Each row is a point. Each copy is the shape, with its points in the same order, stretched, turned, moved and blurred by noise. Some copies are also mirrored. Which?
In the rows, 128 means zero.

Shape (8 x 3):
[[136 112 206]
 [146 102 160]
 [111 136  67]
 [143  70 101]
 [168 158 108]
 [125 126 115]
 [161  91 216]
 [124 182  77]]
Copy 1 (8 x 3):
[[ 75  86 221]
 [ 75  83 142]
 [146 129  34]
 [ 37  88  47]
 [146  44  95]
 [120 109  92]
 [ 41  48 221]
 [209 111  64]]
Copy 1 is: only turned
Copy 2 (8 x 3):
[[117 195  65]
 [111 187 107]
 [131 106 170]
 [ 76 182 152]
 [207 139 165]
 [130 138 134]
 [110 226  70]
 [198  87 169]]
Copy 2 is: only turned
Copy 3 (8 x 3):
[[193 140 125]
 [160 136 112]
 [ 96 141 155]
 [108 151  95]
 [131  98 141]
 [128 140 143]
 [196 132 101]
 [107 116 177]]
Copy 3 is: mirrored
Copy 4 (8 x 3):
[[172  89 135]
 [143 115 131]
 [ 72 128 132]
 [126 157 141]
 [ 95 119  96]
 [107 117 132]
 [187 106 133]
 [ 58 101 107]]
Copy 4 is: mirrored

Shape (7 x 4):
[[151 133  84 118]
 [143 108 167 172]
 [137  97 147 149]
 [171 145 160 118]
 [ 96  79 118  89]
 [ 90 120  98 116]
 [ 78  80 175  87]]
Copy 1 (7 x 4):
[[169  92 134 129]
 [100 193 139  98]
 [125 160 120 128]
 [133 147  87  70]
 [122  67  98 183]
 [127  70 155 168]
 [ 66  78  68 150]]
Copy 1 is: mirrored
Copy 2 (7 x 4):
[[ 81  94 138 136]
 [209 179 147 173]
 [173 152 120 161]
 [122 195 157 145]
 [101 109  36 131]
 [130  84  80 106]
 [150 160   7 113]]
Copy 2 is: only turned

Shape (10 x 6):
[[153 133 117 104 108 153]
 [139 112 145 110 136 151]
 [141 135 129 123  67 145]
 [ 81 141  70 110 133 149]
 [132 143 128 116 129 153]
 [112 121  89 130 141 147]
 [125 139 115 124 133 142]
 [132 147 137 139 138 101]
 [135 123 131 106 124 126]
 [147 143 132 141 145  85]]
Copy 1 (10 x 6):
[[142 126 117 129 100  91]
 [140 148 131  97 103 119]
 [134 154  82 138 125  83]
 [179  95 118 151 176 161]
 [140 136 131 133 109 129]
 [147  96 100 125 151 146]
 [131 121 123 136 130 134]
 [ 87 126 140 155 159 127]
 [130 131 139 124 137 102]
 [ 70 109 141 160 164 111]]
Copy 1 is: only turned
Copy 2 (10 x 6):
[[143 117 102 140 161  99]
 [166 117 135 127 140 137]
 [140 111 110 153 133  58]
 [ 59 155 130  70 199  97]
 [125 102 130 130 156 119]
 [ 99 138 104  85 171 124]
 [114 122 116 125 164 129]
 [108 117 121 161 145 162]
 [133 140 126 141 139 127]
 [109 130 101 176 142 177]]
Copy 2 is: mirrored
Copy 3 (10 x 6):
[[142 150 138 154 155 139]
 [142 130 149 121 130 125]
 [130 175 120 132 165 164]
 [199 124  95 149 143 116]
 [143 124 141 147 136 142]
 [168 138 100 148 116 104]
 [147 124 123 146 129 133]
 [107  89 126 131 122 135]
 [139 117 138 124 145 122]
 [ 96  81 125 137 117 120]]
Copy 3 is: only turned
Copy 4 (10 x 6):
[[117 163 120 169 106 116]
 [155 155 130 144 140 122]
 [ 99 132 138 199 120  91]
 [154  90 121 130   7 130]
 [146 146 117 144 101 103]
 [141  95  99 127  68 142]
 [139 124 115 134  93 115]
 [125 109 134 111 135 110]
 [132 141 149 142 124 125]
 [106 111 131 102 152 127]]
Copy 4 is: mirrored
